Each row is a point. Each copy is the shape, with its points in the same order, turned, moved and blurred by noise. Some copies are also mirrored. Which?

Shape:
[[-0.3 -7.8 -0.1]
 [ 5.0  2.4 -0.7]
 [ 3.6  2.6 -3.2]
 [ 5.8  6.0 -3.3]
 [ 2.9 -2.1 -2.2]
 [-2.6 -5.3  6.0]
 [ 0.3  3.9 -2.9]
 [ 0.2 -4.1  1.1]
 [-4.5  0.6  5.0]]
Copy 1 (9 x 3):
[[-7.2 -2.4 -1.5]
 [-3.9  7.5  3.1]
 [-2.4  7.8  0.7]
 [-1.7 11.4  2.3]
 [-5.4  4.1 -0.5]
 [-4.5 -5.2  4.6]
 [ 0.6  6.3  1.1]
 [-5.4 -0.2  1.5]
 [ 0.9 -2.0  5.6]]
Copy 1 is: mirrored
Copy 2, 9 rows:
[[ 7.5 -1.8  4.4]
 [-2.8 -3.1 -0.5]
 [-1.3 -3.2 -2.9]
 [-5.1 -4.0 -4.3]
 [ 1.9 -3.7 -0.1]
 [ 4.7  3.5  7.2]
 [-1.0 -0.1 -4.1]
 [ 4.0 -0.5  3.4]
 [ 1.5  6.7  2.5]]
Copy 2 is: mirrored

Shape, 9 rows:
[[-6.7  0.0 -3.7 -3.1 -3.2 -1.8]
 [-7.4 -3.2  3.7 -2.4  4.5 -0.8]
 [-3.8 -6.9 -0.7  3.8 -0.7  3.9]
 [-2.1 -0.6  1.4 -5.6  7.7 -2.9]
 [ 4.5  1.4  3.1  4.9  1.1  0.6]
 [-5.1 -3.1  1.0 -0.9  4.2 -3.7]
 [ 4.3  2.8 -9.0  6.4  2.1 -1.8]
 [ 2.0 -6.2 -5.3  3.1 -1.5 -1.5]
 [ 4.3 -0.2  1.5  2.8  3.9  4.4]]
Copy 1:
[[ 2.9  6.4 -2.0  4.9 -2.7  7.1]
 [-2.1  6.6 -3.7 -2.6  3.1  6.7]
 [-5.7 -0.6 -3.6  4.7  1.4  3.2]
 [ 4.3  3.4 -1.9 -6.1  4.0  6.5]
 [ 0.9 -0.2  0.8 -1.2  1.9 -5.4]
 [ 0.5  5.2 -1.2 -0.2  4.3  6.2]
 [ 8.0 -2.8 -0.9  7.8  4.4 -2.3]
 [ 0.6 -3.5  2.3  5.9  2.1  3.5]
 [ 0.3 -2.8 -3.8 -2.4  2.1 -3.3]]
Copy 1 is: mirrored
Copy 2, 9 rows:
[[-3.9  0.4 -5.4 -5.3 -3.7  1.0]
 [ 0.4 -2.5 -1.4 -8.7  5.2  1.5]
 [ 4.0 -5.0  3.3 -6.0 -4.3 -1.7]
 [ 2.1 -0.4 -5.6 -2.9  7.1 -0.4]
 [-0.9 -2.6  5.9  4.2  2.6 -1.1]
 [ 0.2 -0.5 -1.2 -7.2  3.6 -1.7]
 [-2.0  0.4  0.8  6.1 -4.0 -9.4]
 [ 3.2  2.5  2.2 -0.9 -5.2 -4.7]
 [ 3.0 -6.1  2.3  4.4  1.2 -1.3]]
Copy 2 is: only turned
Copy 3 (9 x 6):
[[ 2.2  2.6  3.5  4.9  1.8  5.0]
 [-3.8  0.6  4.8  6.8  1.0 -2.4]
 [-6.1 -4.3  8.4  1.2  0.6  5.7]
 [-1.0 -2.9 -1.1  4.6 -0.1 -4.7]
 [-1.7 -3.5  3.3 -5.8 -6.4 -0.3]
 [-3.1 -0.4  3.6  6.9 -2.2 -0.8]
 [ 7.7 -7.4  3.1 -2.3 -8.1  4.3]
 [-2.5 -7.1  1.8  1.2 -3.1  8.3]
 [-2.6 -6.8  3.0 -5.0 -2.3 -2.2]]
Copy 3 is: only turned
Copy 4, 9 rows:
[[ 1.5 -0.6 -8.3 -3.7  2.6  0.8]
 [-0.6  6.6 -2.0 -2.9  7.4  5.3]
 [-0.9  8.2 -6.3  1.7 -2.0  4.2]
 [ 3.4  0.9  2.9 -1.7  6.8  4.5]
 [-5.3  2.4  4.3  0.7 -2.4  0.1]
 [ 0.1  2.8 -1.5 -3.1  4.1  6.8]
 [-1.5 -6.4 -0.9  4.7 -7.0  4.4]
 [ 2.8  2.7 -4.1 -0.6 -7.5  5.2]
 [-1.9  3.8  4.5  4.8 -3.0  0.1]]
Copy 4 is: only turned
